Rows are points. To make a cloud, some directions were put in groups of two or more. Within a group, all points are equally far from the middle, so they leave a hole (a ring in 2 directions, a hollow ball in 3). The other directions are filled evenly. Then the cloud was stretched, turned, moved and blurred a little. How many holes are there, and how many directions does each take, smallest first?

Cloud (13 x 2):
[[ 0.23 -0.23]
 [ 0.39  0.37]
 [ 0.31  0.19]
 [-0.16  0.31]
 [ 0.31  0.04]
 [-0.31  0.24]
 [-0.33  0.29]
 [ 0.35  0.34]
 [-0.20  0.08]
 [-0.31  0.35]
 [-0.38 -0.23]
 [ 0.36 -0.07]
 [-0.19  0.03]]
Holes: 0

Cloud (29 x 4):
[[-0.20  0.31 -0.30  0.32]
 [-0.37 -0.15 -0.12 -0.17]
 [-0.26  0.00 -0.41  0.02]
 [-0.29  0.06 -0.02  0.53]
 [-0.05  0.38 -0.15 -0.07]
 [-0.25 -0.62  0.13  0.16]
 [ 0.09  0.35 -0.26 -0.18]
 [ 0.03  0.00 -0.53 -0.27]
 [ 0.24 -0.27 -0.18 -0.28]
 [-0.19 -0.19 -0.38 -0.13]
 [ 0.19 -0.41  0.27  0.26]
 [-0.05 -0.03  0.01 -0.56]
 [-0.25  0.02 -0.31  0.67]
 [ 0.20 -0.18 -0.08 -0.14]
 [ 0.21 -0.38  0.18  0.31]
 [ 0.43  0.18 -0.20 -0.18]
 [ 0.12 -0.45 -0.21 -0.13]
 [-0.34 -0.31 -0.04 -0.30]
 [ 0.30 -0.16 -0.11  0.59]
 [-0.35  0.37  0.02 -0.29]
 [-0.30  0.36  0.23  0.09]
 [ 0.00  0.23  0.09 -0.06]
 [-0.06 -0.28  0.14 -0.11]
 [-0.19  0.08 -0.23 -0.38]
 [ 0.25 -0.56 -0.19  0.32]
 [-0.37  0.05  0.00  0.47]
 [ 0.12  0.30  0.15  0.00]
 [ 0.49  0.33 -0.43  0.03]
 [-0.29  0.35 -0.02  0.25]]
Holes: 0
